Each row is a point. The points of each table are mixes of a few directions, plus a little noise. Count the directions of each table, and those that both share. Where both have some left over, give the other angles between the two spaces (their principal angles), to ten degrees, smallest first.
(in the rows, 128 means zero)

First (5 x 3):
[[132 140 141]
 [124 118 117]
 [108  71  66]
 [155 202 210]
 [121 110 107]]
Second:
[[113 183 122]
 [154 139 178]
 [154  77 154]
 [ 91 113  57]]
Directions: first 1, second 2, shared 1

First:
[[101 150  89 211  63  81]
 [131 112 155 116 187 161]
 [161 125 195  86 170 153]
 [117 183  63 165  74 130]
 [149 136 143  94 116 128]
 [114  63 123  96 161 116]]
Second:
[[129 137 200 190 227 176]
 [118 110 129 126  90  97]
 [ 99 153 115 174  58 113]
 [168 118 114  66 119  99]
 [ 92 117  90 126  98 135]
 [134  96  97  68 105 103]
 [156 164 150 146 199 173]]
Directions: first 4, second 4, shared 3; angles 40

First, 8 rows:
[[158 129  94 137 131 139 106 110 111]
 [ 85 128 180 116 124 112 160 153 153]
 [166 129  84 138 132 142 100 105 107]
 [105 127 155 121 126 119 145 142 141]
 [ 24 128 249  99 117  89 203 189 187]
 [124 128 133 127 128 126 130 131 131]
 [212 129  31 152 137 159  68  79  79]
 [151 128 102 134 131 137 111 116 114]]
Second, 10 rows:
[[155 154 204 154 188 121 173 107  73]
 [151 116 163 134 121 146 103 119 138]
 [140  93 122 117  76 160  60 132 183]
 [ 69 164  46 118 157  73 206 149  88]
 [145  94 129 118  77 162  60 130 182]
 [105 141  93 124 140 108 158 137 113]
 [ 97 142  82 120 133 105 155 139 117]
 [170  96 177 132  94 171  60 116 169]
 [ 94 158  92 126 161  89 191 135  87]
 [154 123 171 137 132 145 112 117 129]]
Directions: first 1, second 2, shared 0; angles 80

First (8 x 12):
[[124 159 127 132 108 127 138 145 153 133 145  94]
 [148 109 116 133 128 130 140 125 139 125 121 128]
 [110 175 127 153 114 143 128 130 123 112 155 126]
 [119 141  89 153 135 150 148 141 129  94 171 126]
 [ 99 172 119 162 128 154 124 122 100  94 165 152]
 [ 88 137 118  95 145 117 122 164 131 135 163  95]
 [156 100 154 119 122 115 118 104 126 150  80 145]
 [181  32 172  77 142  88 105  92 123 182  26 158]]
Second, 9 rows:
[[141  95 181 101 127 249  74 131 204 154 186 157]
 [132 116 148 118 127 173 108 129 156 137 150 140]
 [121 142 104 141 128  73 152 127  94 117 102 115]
 [129 124 132 126 128 140 123 128 136 130 134 131]
 [117 155  84 151 129  27 173 128  66 106  82 103]
 [121 144 100 143 127  64 155 126  90 115  98 113]
 [131 119 142 120 128 156 115 129 146 134 141 135]
 [126 135 117 133 128 104 138 127 112 122 116 122]
 [133 118 143 119 128 163 114 129 150 136 144 136]]
Directions: first 4, second 1, shared 0; angles 90

First:
[[170 107  93  31 150 150 109 183 164  84  51 129  91  74 214 177 186 199]
 [ 60 133 180 161 143 205 193 103 128 118 217 132 124 240 142 173  75 131]
 [ 80 129 185 112 176  29 134  93 124 200 137 127 183  97 146 132  95  79]
 [138 140  65 110 102 136 111 148 139 120 139  66  97 107 104 119 126 166]
 [141 113 125 148 102 109 100 117 102 135 117 102 127 101  75  98 132 123]
 [175 185  90 222  97 191 129 145 140  92 174 198 109 197  77  70 161  99]
 [143 111 106 109 106  97 132 128 115 133  64 132 154  87 140 119 109 108]
 [117 107 182 131 148 106 117 109 112 141 125 138 140 121 125 133 138 119]]
Second, 10 rows:
[[152 125 150 154  47 164  22 154 158  65  64  75 128 215 112 188  71 155]
 [ 95 169  65  85 123 199 215 136 153 127 116 151 138 140 175 168  88  76]
 [171 108 125 115 128  90 156  96 136 104 142 131 118  76  94 127 141 134]
 [122 141 194  63 144  93  46 170 172 119 121 122  95 128  84 117 160  66]
 [ 35 123 162 104 163 127 110 174  93 189 146 107 123 185 164  78 100 110]
 [143 186  88 136 130 188 140 134 166 124 100 169 140 121 156 169 160  89]
 [122 142 132  95 173 109 154 129 136 154 151 161 118  83 122 105 173  89]
 [193  92 107 185 150  75 184  55  92 135 164 156 137  39 105 103 180 193]
 [125 121 151 177 144 111  83 128  96 159 134 126 133 137 132  97 158 164]
 [124  72 105 167  83 128 170  99  82 112 133  82 143 160 140 130  50 206]]
Directions: first 6, second 5, shared 1; angles 40, 50, 70, 80

First, 11 rows:
[[124  93 154  99 149  98 129 121 109 144 134 165 100 164 112 145 129 113
  114 146 118 136 129 132]
 [104 155 128 142 127 139 125 140 119 106 121  93 161 120 135 101 111 138
  133 113 137 137 140 132]
 [100 120 155 114 148 110 126 134 100 121 127 130 133 157 119 118 112 122
  119 132 128 145 142 136]
 [140 120 124 125 125 127 129 123 135 136 130 139 116 126 127 139 136 125
  128 132 125 123 122 126]
 [ 94 211  98 184 103 180 121 156 135  74 110  30 213  74 158  65 100 161
  153  84 155 133 146 129]
 [114 109 151 109 146 107 127 128 107 132 130 145 118 157 117 131 121 119
  118 138 124 139 135 133]
 [111 182 104 166 108 165 124 145 138  95 117  65 181  88 149  90 113 150
  145  99 145 128 137 128]
 [165  61 146  85 144  89 134 103 130 175 144 211  55 165 105 184 156 102
  110 164 105 119 109 125]
 [154 125 111 132 116 136 131 120 149 139 131 138 114 112 132 143 144 129
  132 130 125 114 115 122]
 [100  68 190  73 175  68 128 122  76 147 137 187  89 207  96 146 117 100
   99 159 113 154 141 140]
 [203 165  48 178  67 189 134 116 210 138 127 105 127  36 159 147 169 150
  158 110 133  79  92 106]]
Second (11 x 24):
[[100  98 190 124 140 108 185  98  88 135  93 139 104  99 148 108  78 174
   92 134 128 188 140 107]
 [162 127 147 104  58 202 106 148 202 135 129 123 136 106  94  89 124 160
  109 157 137  75 249 134]
 [151 129 124 153 161 132 117 130 103 127 111 127 151 134 122 133 160  85
  118 144 106 140 115 147]
 [ 99 138 141 100  98 130 132 130 165 127 134 127 112 126 129  98  94 167
  119 126 151 125 166 127]
 [ 48 204 128  93 131  54 148  94 128 101  83 114  95 153 156  70  85 143
  112 134 140 173 104 192]
 [ 96 130 137 128 155 115 120 142 135 129 134 129 135 144 131 112 116 123
  108 125 143 157 129 130]
 [157  96 123 146 138 165 102 161 144 141 161 133 155 131 110 149 152 109
  129 125 132 109 144 101]
 [102  93 125 130 151 115 130 150 130 139 181 139 124 137 138 163 112 143
  144  90 155 139  91  71]
 [186 110 135 158 136 152 134 115  88 132  98 130 145 107 118 145 165  99
  124 152  90 122 131 136]
 [152 181  76 111  78 105 133  89 118 106 110 115 101 125 137 146 146 126
  182 124 106  75  83 166]
 [159 105  82 161 162 130 101 150 108 134 175 132 151 147 125 195 177  79
  169 100 120 105  58  98]]
Directions: first 2, second 5, shared 0; angles 40, 70

First:
[[127  98 147 201 112 147 106 100 174 158  94  69 110 146 113 126 197  81
  138 116 109 121 119  86 126 156 118 150 124 148 174 125]
 [191 214 160 106 138 127 180 124 149 115 144 249 151 124  67  90 130 194
  102 164 193 120 120 196 159 111  95  52 130 110 146 108]
 [171 191 147 108 136 127 164 127 140 116 142 215 144 124  88 101 124 177
  108 153 175 123 123 178 149 113 106  74 130 114 137 115]
 [ 70  66  85  99 130 116  94 152  76 120 136  54 119 122 196 166  79  98
  146 102  79 140 142  92 100 126 166 186 128 131  79 150]
 [ 61  67  70  65 137 106  97 166  49 108 150  65 124 113 214 172  44 111
  146 101  78 147 147 101  96 114 176 187 129 125  52 156]
 [164 146 168 201 114 151 133  93 195 155  98 130 120 145  72 104 210 112
  123 136 144 113 114 120 144 150  97 108 125 141 193 112]
 [144 146 138 133 128 131 138 122 140 129 126 151 131 130 109 118 139 139
  123 135 142 125 125 140 135 128 118 111 129 126 140 122]
 [108 108 109 106 131 120 119 142 103 120 135 110 126 123 156 142 100 125
  134 121 113 134 134 120 119 123 144 146 129 126 103 138]
 [112 140  95  39 148 102 143 165  63  94 167 171 144 108 167 141  39 170
  124 134 134 141 141 160 122  97 150 122 133 110  63 139]
 [159 126 174 234 106 158 121  81 214 168  82  97 113 153  70 105 241  86
  127 128 131 111 111  99 141 164  95 122 123 150 213 113]
 [106 105 111 113 129 122 114 138 105 123 133 100 125 125 156 144 106 119
  135 119 108 134 134 115 117 127 143 150 129 129 106 137]]
Second, 11 rows:
[[153  93  96  91 169 110  70 133  85 128 122  84  70 189 154 165  62 110
  184  95 133 144 126 113 115 157 164 159  95  93  95 157]
 [ 91  51  74  85 152 107  62 149  60 122 128  33  86 157 202 183  51  89
  179  87  85 147 139  82  95 145 181 200 108 112  69 166]
 [ 98 176 147 117  96 134 200 143 140 110 154 204 197  54 116  93 149 172
   64 166 132 118 135 168 140  82 101  86 165 151 129 100]
 [156 166 135 104 139 123 147 130 125 119 140 183 134 130 108 117 113 161
  120 141 159 127 125 161 141 120 121  98 126 113 126 123]
 [ 50 117 133 150  79 141 171 139 136 123 139 116 186  51 151 115 171 120
   79 144  83 120 140 119 120  95 115 138 166 173 127 109]
 [215 174 155 138 156 130 123 104 159 138 113 181  98 179  66 110 139 149
  145 135 188 124 110 159 152 151 109  83 104 101 164 123]
 [ 73 132 163 209  68 158 176 110 191 142 119 120 185  59 109  94 235 107
   70 153  93 107 130 114 132 111  90 121 167 185 178  94]
 [143  96 111 123 151 120  81 124 111 137 114  79  86 173 143 154 102 103
  170 104 123 137 126 104 118 153 150 156 106 111 118 149]
 [164 144 122  95 156 115 116 132 110 121 133 153 106 158 120 134  89 148
  150 126 158 133 124 146 133 137 135 116 112 100 114 137]
 [194 132 148 172 146 136  94  95 167 153  96 112  80 192  82 127 163 107
  164 117 156 124 111 116 140 168 118 120 100 112 174 132]
 [ 68 130 124 121  95 132 167 146 120 115 147 138 181  62 152 118 137 139
   84 144 101 123 140 135 122  95 121 129 160 157 112 114]]
Directions: first 2, second 3, shared 2

First, 11 rows:
[[101 131 116 107 138  86 150  87 153  99 163 162  90  87 140 108 121 154
  144 129 140 118  60  88 133 111 132 127 148 137 127 139]
 [183 131 109 129 139 116 167  65  92 155 121 103 126  77 194 146  88 171
   86  97 124 135  37 107 136  80 136 126  65 114 162 102]
 [ 85 129 129 113 130 105 125 129 162  95 154 163 102 123 107 106 141 126
  158 143 139 117 122 110 128 138 127 129 170 140 111 147]
 [ 72 125 153 132 114 151  78 212 163 105 127 148 140 197  51 113 174  73
  172 163 130 123 249 161 118 187 117 131 196 142  88 156]
 [170 131 111 127 137 114 163  70 101 146 126 112 122  81 183 140  94 167
   95 103 125 132  45 106 135  86 136 126  78 118 156 107]
 [ 58 127 141 116 123 117 100 172 178  85 153 171 109 158  69  99 164  98
  180 160 139 116 185 127 122 168 122 130 204 146  92 161]
 [128 124 146 145 116 169  93 190 122 142 101 109 162 184  90 138 150  87
  131 140 120 134 225 172 120 163 121 129 136 127 115 130]
 [167 124 138 152 119 174 110 164  93 166  87  85 172 165 125 153 129 106
  103 122 114 141 189 170 124 139 124 127  93 116 135 111]
 [146 127 131 137 125 144 124 137 113 144 112 110 144 139 130 139 126 122
  116 124 123 133 145 142 127 130 127 128 112 123 133 120]
 [137 128 123 127 131 122 138 112 123 131 129 125 124 114 142 130 119 139
  121 122 128 129 104 120 130 116 130 127 118 126 135 124]
 [160 130 112 123 138 110 161  73 109 139 132 119 118  82 177 135  98 165
  102 107 128 130  48 103 135  90 135 127  89 120 152 112]]
Second:
[[173 125 138 154 117 180 109 166  89 170  83  81 175 167 127 156 129 104
   99 121 112 143 195 173 125 140 124 128  89 114 137 110]
 [151 128 130 137 125 145 127 132 110 146 111 110 145 137 134 141 124 126
  114 121 121 134 140 141 129 126 128 127 106 121 134 116]
 [ 75 130 118  98 138  74 146  90 175  79 177 182  76  87 125  95 129 150
  164 139 146 112  62  78 131 119 131 128 177 146 115 153]
 [108 130 119 111 135  97 145  98 148 105 153 155  99  98 137 112 122 148
  140 129 138 121  74  98 131 115 131 128 144 134 127 137]
 [179 125 138 154 119 177 111 162  86 174  82  79 175 162 131 157 124 109
   96 118 113 144 186 172 124 136 126 127  84 112 140 104]
 [ 29 131 126  91 134  65 130 119 207  51 195 210  63 107  87  76 154 132
  196 159 153 103  98  79 129 143 127 130 224 156  93 173]
 [206 127 126 154 125 170 133 124  67 186  80  66 173 135 168 167 105 132
   73 101 110 147 133 159 128 109 130 126  50 106 158  91]
 [147 128 125 134 128 134 132 122 114 140 120 115 135 125 140 136 120 132
  115 122 125 131 121 132 129 119 129 127 110 123 136 120]
 [ 88 128 134 117 128 113 120 143 159 100 148 156 112 134 101 110 145 119
  158 144 136 119 142 121 126 143 126 129 169 139 110 146]]
Directions: first 2, second 2, shared 2

First (8 x 32):
[[ 96 165  78 129 150 133 121 162  95 166  77 129 125 193 157 151  75 132
  140 135 162 190  94  90 110  76 104 139 131 179 129  93]
 [148  95 164 136 155 129 141 143 150  82 155  92 156 123 111 114 143 124
  106 112 149 121 138 147 134 120 123 123 136 106 120 172]
 [129  99 188 141 141 140 103 150 195 124 160  79 170  99 101 117 154 130
  121 108 146 116 129 180 145 109 125 116 130  86 133 180]
 [139 160  58 106  87 107 163  71  43 128 102 211  60 133 155 135 116 124
  139 158  76 111 142  69 112 188 148 141 121 166 123  59]
 [116 128 144 133 131 136 107 142 156 147 130 110 144 124 122 130 130 131
  133 122 138 134 120 147 133 110 123 124 127 119 134 139]
 [ 89 144 160 135  96 148  57 139 203 214 129 113 146  91 116 139 142 139
  161 124 119 125 109 180 144 109 131 116 116 102 153 130]
 [160  83 177 136 154 126 148 135 155  64 169  90 158 108 104 106 156 122
   99 109 142 105 148 154 138 133 128 121 136  93 117 184]
 [148 151  55 108 109 104 183  81  27  99 101 201  66 152 158 132 107 121
  125 154  92 121 143  57 107 179 141 144 127 173 114  67]]
Second:
[[155 116 121 121 128 117 165 107  98  81 139 147 112 122 128 117 135 123
  114 131 112 108 147 111 124 160 137 130 128 129 119 128]
 [104 156 188 119 129 183 110 204 249 151 118 113 181  81 114 113  88 163
  174  91 111 139  92 195 123  77 114  91  64 121 188 158]
 [145 125  76 123  99  92 144  58  41 124 129 173  71 139 142 137 154 109
  113 160 105 103 156  79 128 188 150 150 156 138  98  85]
 [ 72 171  98 132  92 134  56 123 137 246  94 140 113 139 143 161 121 132
  164 148 128 153 100 130 133 106 127 135 132 141 140  80]
 [161  85 177 136 181 135 166 166 158  42 159  77 173 128 108 102 130 127
   96  99 160 128 137 149 129 106 114 118 129 108 121 194]
 [135 155  95 110 128 133 170 135  97 104 100 170 109 140 147 124  87 137
  140 129 106 138 121  97 107 134 126 125 102 166 140  99]
 [ 88 140 132 140  99 130  55 118 158 221 125 114 129 119 124 150 151 127
  147 140 134 132 115 153 145 115 132 132 143 110 132 115]
 [119 131 125 134 171 139 137 176 131 116 109  97 154 171 136 131  92 132
  122 116 170 172 107 119 118  75 103 128 129 150 128 142]
 [152  72 155 150 177 110 136 133 117  74 164  64 157 155 111 121 161 108
   78 119 186 132 146 130 141 113 118 139 173 101  91 181]
 [149 128 111 114  77 109 142  60  93 122 144 185  80  86 128 123 161 122
  131 148  68  74 159 116 132 205 160 132 126 117 123  98]]
Directions: first 3, second 4, shared 3

First, 9 rows:
[[ 98 113 165  76 133 104  95 124 128 107  95 187 167 114 145  80  93 158
  183 122 140 150 122 150 173 142 145 166  77 135 103 125]
 [123 124 129 124 130 124 123 130 125 127 121 130 126 127 130 124 116 129
  129 124 135 126 129 136 125 131 130 131 127 128 124 122]
 [122 130 123 117 147 126 109 129 139 139 115 105 102 135 143 105  85 104
  121 108 173 111 155 160  97 139 150 135 144 113 133 123]
 [113 111 133 131 115 114 126 135 102 118 111 155 138 121 119 141 119 146
  125 126 118 130 109 132 136 124 112 126 117 138 110 102]
 [129 113  97 185 106 124 154 148  81 134 127 110  98 131  98 195 133 123
   63 125 110 104 106 121  88 109  87  89 165 137 120  80]
 [191 170 106 169 117 178 185 112 165 144 208  79 132 138 110 169 249 115
  114 168  63 143 124  51 140 108 113  97 153 128 175 197]
 [123 129 128 119 138 126 117 127 135 132 121 120 118 131 136 113 107 119
  130 119 150 122 142 144 117 135 141 134 132 121 129 128]
 [142 140 135 122 127 140 137 119 146 127 147 131 146 126 130 122 162 133
  148 142 109 143 127 106 151 127 132 132 117 129 138 157]
 [113 121 136 107 138 117 107 129 129 126 108 136 126 127 140 104  92 126
  140 115 156 125 138 153 125 139 143 142 120 123 120 120]]
Second (8 x 32):
[[107 103 135 132 136 118 122 124 116 124  94 140 102 111 119 147  67 138
  116 128 153 128 152 139  85 144 115 118 117 110 132  86]
 [138 117 113 130 152 171 160 148 151 127 173 105 102 122 116 176 129 109
  100 149 110 110 129 123  92  91  96 131 137 140 154 127]
 [138 123 129 143 112 124 113 108 148 155 168 109 143 153 124 114 179 115
  146 134  89 124 149  83 144 148 135 143 146 113 165 150]
 [151 166 137 115 122 145 166 134 123  94 126 161 167 105 131 134 177 163
  144 148 109 165  75 122 186  99 123 112  93 160  93 166]
 [134 146 120 146 105  98 102 112 117 151 118 105 134 156 140  88 151 113
  131 101 140 122 136 126 144 157 163 121 159 113 124 141]
 [126 137 138  85 155 145 127 141 151 111 130 140 136 118 147 104 108 126
  148 128 149 131 121 159 142 109 141 152 106 143 116 147]
 [111  95 119 136 112 107  88 135 127 160 164 109 135 168 128 107 144  97
  130 107 100  89 137 122 134 135 131 166 164 128 146 113]
 [120 136 135 138 129 116 147 121  92 102  54 156 106  90 120 154  69 164
  108 129 174 155 125 150  98 140 120  80 102 118  96  94]]
Directions: first 3, second 6, shared 3

First, 11 rows:
[[ 99 173 170 140  96 105 160 200 120  99  86 108 141  95 163  53 157 142
  125  94  88 163 155 163  98 167 101  75 149 121 163  23]
 [150 132 117 186 144 153 111  46 110 135 124 154 122 159 133 177 144 118
  137 128 125 113 168  92 126  99 147 244 101 106 166 190]
 [ 90 118  96 128 147 150 181 148 139 108 163 113  89 132  79 124 150 142
  139 146 124 147 140  91 113 200 127 145 105 181 117 131]
 [159 113  42 121 170 185 142 101 125 138 191 115  84 103  91 176 133 111
  101  96 166 111  62  95 167  90 147  36 194  70 135 111]
 [147 108 113 123 142 138 104  85 127 145 142 138 125 141 116 170 111 117
  127 138 149 107 111 113 144  95 145 153 122 119 115 180]
 [ 77  91 200  22  91  50 115 227 164 130 111 102 166 128 112  67  70 145
  141 186 129 142  94 182 114 182 113  73  89 236  22 141]
 [ 89 127 248  80  76  40  93 184 133 127  55 119 190 136 157  66  91 137
  149 160  99 144 150 189  92 156 117 163  73 201  80 143]
 [155 135  97 184 143 161 121  62 117 133 136 156 118 151 138 169 147 120
  130 124 130 113 160  99 135 100 135 204 118  93 168 162]
 [138 146 137 149 134 134 123 104 101 128 110 118 125 112 136 137 140 114
  120  90 121 127 123 125 123 101 142 126 152  85 164 113]
 [173 144  65 165 116 157 134 145 162 130 160 181 137 142 185 116 141 145
  117 141 137 115 152 145 164 102  79  87 152  80 149  73]
 [129 119 123 112 148 136 125 108 110 133 135 103 112 110  99 152 123 111
  119 106 138 126  90 113 132 113 155 102 151 113 126 138]]
Second:
[[119 144 118 144 129 140 153 147 127 114 131 120 116 116 130 112 150 135
  125 113 117 141 136 123 121 147 119 107 141 118 150  87]
 [159 138 160  96 109  99  90  71  84 139  95 161 167 115 126 176  83 111
  108 100 148  96 117 161 174  60 198 110 141 120 101 184]
 [154 127 155 118 138 120  82  60  85 147 102 119 139 112 120 178 104  96
  113  87 140 106  93 130 141  55 180 129 155  83 135 174]
 [ 84 111  86 135 112 136 188 238 216 105 179 144 112 172 142  47 155 183
  161 222 113 161 184 123 100 249  33 152  65 217 100  81]
 [143 125 143 131 144 132  99  82 101 141 113 109 124 115 120 160 123 102
  120  95 133 120  97 119 126  81 154 133 151  86 147 148]
 [127 112 129 133 144 136 113 117 134 138 132 108 116 134 124 135 133 118
  134 131 128 129 109 112 109 120 119 150 126 114 140 139]
 [150 162 144 124 118 120 124  89  72 121  96 141 145  91 126 156 118 114
   99  63 131 116 123 149 161  77 188  77 171  90 143 119]
 [ 86 103  91 143 128 142 173 220 210 116 177 125 102 171 137  60 159 168
  163 213 113 158 161 109  89 234  34 167  72 196 112  92]]
Directions: first 5, second 3, shared 2; angles 60

First, 10 rows:
[[125 135 112 127 142 146 119 129 130 120 129 103 149 143  95 132 122 149
  103 132 133 132 129 179 114 119 148 117 142 118 114 124]
 [110 122 122 143 149 115 116 106 154 135 100 122 130 124 125 151 118 127
  112 115 113 140 113  89 124 120 131 107 123 114 108 104]
 [120 124 129 134 138 117 120 114 143 137 106 129 127 120 130 143 125 125
  125 121 115 130 116  92 129 123 129 114 119 120 119 108]
 [132 132 125 123 127 139 127 134 121 125 134 121 136 133 117 124 129 136
  124 134 133 125 132 156 124 127 135 129 133 128 128 132]
 [150 151 113  98 137 180 111 148 105 123 132  86 174 147  56 125 134 175
  105 157 140 103 130 249 106 111 177 114 145 116 120 114]
 [138 138 123 113 134 151 118 134 120 130 123 108 150 134  93 131 132 149
  118 142 129 114 124 175 118 119 153 117 132 120 123 114]
 [108 116 123 153 131 105 138 118 144 118 137 139 109 132 157 128 116 109
  122 108 129 157 134  93 132 136 103 136 134 132 123 148]
 [138 119 155 124 102 103 144 132 120 139 131 168  95 104 179 117 141  97
  171 126 123 116 129  55 151 143  99 149 106 147 155 138]
 [151 120 165 116  77 104 163 151  97 132 162 185  80 104 202  92 150  86
  194 132 137 110 146  68 160 156  83 176 109 165 179 169]
 [108 123 113 148 144 120 125 116 147 119 126 119 129 138 127 137 114 128
  105 114 127 152 128 124 121 126 124 121 138 121 110 131]]
Second, 8 rows:
[[124 139 137 112 107 123 105 105 125 142 113 115 131 179 118 141 119 161
  117 173 152 121 118 108 156 180 116  94 129 111 132  97]
 [134 121 123 149 141 132 145 149 126 118 139 133 124  80 134 116 143  97
  147  92 103 126 132 138 104  78 141 154 120 138 126 144]
 [122 124 123 125 129 133 130 124 133 123 130 142 134 137 134 116 107 132
  111 104 126 146 139 155 119 121 117 138 146 140 119 145]
 [138 128 128 182 141 139 141 167 118 112 139 122 116  29 133 105 173  71
  183  60  66 112 132 134  91  15 155 163 103 137 130 134]
 [120 129 128 110 120 126 120 110 131 133 122 133 135 168 127 130 105 152
  106 142 145 138 132 135 139 161 113 116 143 129 123 127]
 [125 139 138 127 110 128 105 113 122 138 116 115 127 153 119 135 132 147
  132 156 136 116 121 109 148 148 122 103 123 114 133  99]
 [125 136 132 138 118 131 115 125 122 128 121 122 128 128 125 122 131 133
  135 120 118 124 128 129 131 113 125 121 127 125 128 114]
 [136 109 119  83 158 114 165 132 147 131 146 146 131 148 133 156 114 128
   93 175 178 139 120 118 138 206 137 137 131 131 130 158]]
Directions: first 3, second 3, shared 0; angles 40, 70, 90
